Every row gives one point. Examples show where two turns around zero, p and q, send a point. Where does a point land after both, in the order given? Backwards means that the second turn is done in reverse. Each puzzle has new turns, and all numbers are rounded.
(in the rows, 128 means zero)

Turn p:
[115  92 127] => [107  98 117]
[105 149 174] => [ 90 165 144]
[170 104  96] => [168  86 136]
[122 167 115] => [147 163 115]
Turn q:
[ 94  79 128] => [ 98  81 107]
[164 116 151] => [157 110 156]
[ 91 138 126] => [ 92 139 119]
[162 181  98] => [166 186 123]
[129 127 138] => [126 124 137]
Where do these land?
q, then p: [152  72 149] => [111  70 150]
q, then p: [108 113 116] => [128 117 103]
q, then p backwards: [ 90 161 114] => [ 86 149 150]
p, then q: [155 121 162] => [109 112 165]
p, then q: [165 174 113] => [171 151 165]
p, then q: [ 98 127 114] => [126 140  97]

Turn p:
[166  84 169 160] => [129  93 157 191]
[129 183 125  93] => [161 176 118 101]
[107 153 131 131] => [125 146 142 105]
[108 129 108  95] => [138 123 103  94]
[ 98 131 115 115] => [123 124 121  94]
[160  89 119 173] => [ 92 106 125 181]
Turn q:
[ 80 111 131 112] => [ 76 136 123 121]
[159 154 148 143] => [163 125 155 145]
[152 169 167 146] => [159 132 177 156]
[122 136  81 179] => [151 165  80 154]
[128  91 137 105] => [105  93 121 113]
[126 108 103  83] => [114 117 112  78]
Where do these land?
q, then p: [160 154 155 129] => [149 122 151 166]
p, then q: [141 150 184 114] => [165  98 165 147]
q, then p: [138  98 129 116] => [124  99 111 124]
p, then q backwards: [ 71 102  67 148] => [ 88  70 117  74]
p, then q backwards: [124 145  93  99] => [124 123  80 122]
q, then p: [134 119 140 162] => [ 97 127 136 149]

Turn p:
[121 126 143 100] => [106 125 111 112]
[147 113 114 131] => [150 129 137 112]
[ 97 105 131 139] => [137  98 107 143]
[116  95 171 157] => [120  68 141 137]
[159 200  80 114] => [129 219 145 136]
Turn q:
[ 65  66  80 143] => [ 82 145  44 157]
[146 119 118 163] => [132 139 136 167]
[123 148 126  75] => [145 127 120  74]
[150 130 109 110] => [159 139 121 121]
[152 144 162 131] => [139 107 166 126]
[134 132 179 144] => [115  91 164 136]
[126 158 122 129] => [125 148 146 113]
Where do these land?
p, then q: [ 97 141  89 149] => [139 161 155 162]
q, then p: [114  72 122 147] => [181 122 125 158]
p, then q: [144  98 102 134] => [170 118 133 128]
p, then q: [110 131 140  86] => [116 156  98 107]
p, then q: [119 101 166 123] => [120 109  85 134]
q, then p: [182 170 161 138] => [ 83  92 170 101]
q, then p: [130 184 116 119] => [ 75 148 128 117]

Turn p:
[126 135 151 183 132  91] => [172 127 146 146  79 119]
[113 164 149  83 112 104] => [104 155 127  87 116  88]
[104  79 144 154 185 166] => [131  70 164 182 159 122]
[158 135 145 105 122 109] => [145 151 135  95 139 120]
[124 125  88  95 148 141] => [102 141 102 145 166 125]
[119 106 113 193 104 154] => [138  87 122 156  94 178]
[123 104 141 160 120  84] => [176 109 118 130 100 112]
[140 126 124 105 102 143] => [114 129 117  99 140 145]
[146 179  98  75 128 160] => [ 71 184 122 113 157 143]
Turn q:
[149 142 138 151 108  96] => [123 149 113 123 120  84]
[135 127 113 117 173 116] => [128 130 115 124 175 143]
[173 107 116  85 101  95] => [160 119  59 118 114 121]
[145 109  90 144 141 169] => [115 148 120 170 129 170]
[166 136 113 143 112 111] => [120 157  94 133 119 110]
[107 151 151 141 128  81] => [115 118 140 101 143  78]
[ 81 109 171 143 192 176] => [150 118 214 150 171 156]
[ 83 129 120 130  59 138] => [ 99  89 141 128  62 119]
[112 142 139  97 137 169] => [141 123 155 105 120 170]
Where do these land?
p, then q: [101 128 138 105 153  92] => [117 118 102 116 151  87]
p, then q: [ 81 158 162 142 137 159] => [138  89 166 133 104  85]
q, then p: [162  91 108 126  99 184] => [117 125 129 127  96 204]
q, then p backwards: [108 184 122 119  78 137] => [104 170 158 123  73 133]
p, then q backwards: [142  85 134 159 141  93] => [141  80 164 103 128 124]
p, then q: [155 121  71 109 154 128] => [ 86 163 135 131 166 152]
p, then q: [147 129 161 136 133 103] => [158 146 111 109 123 113]
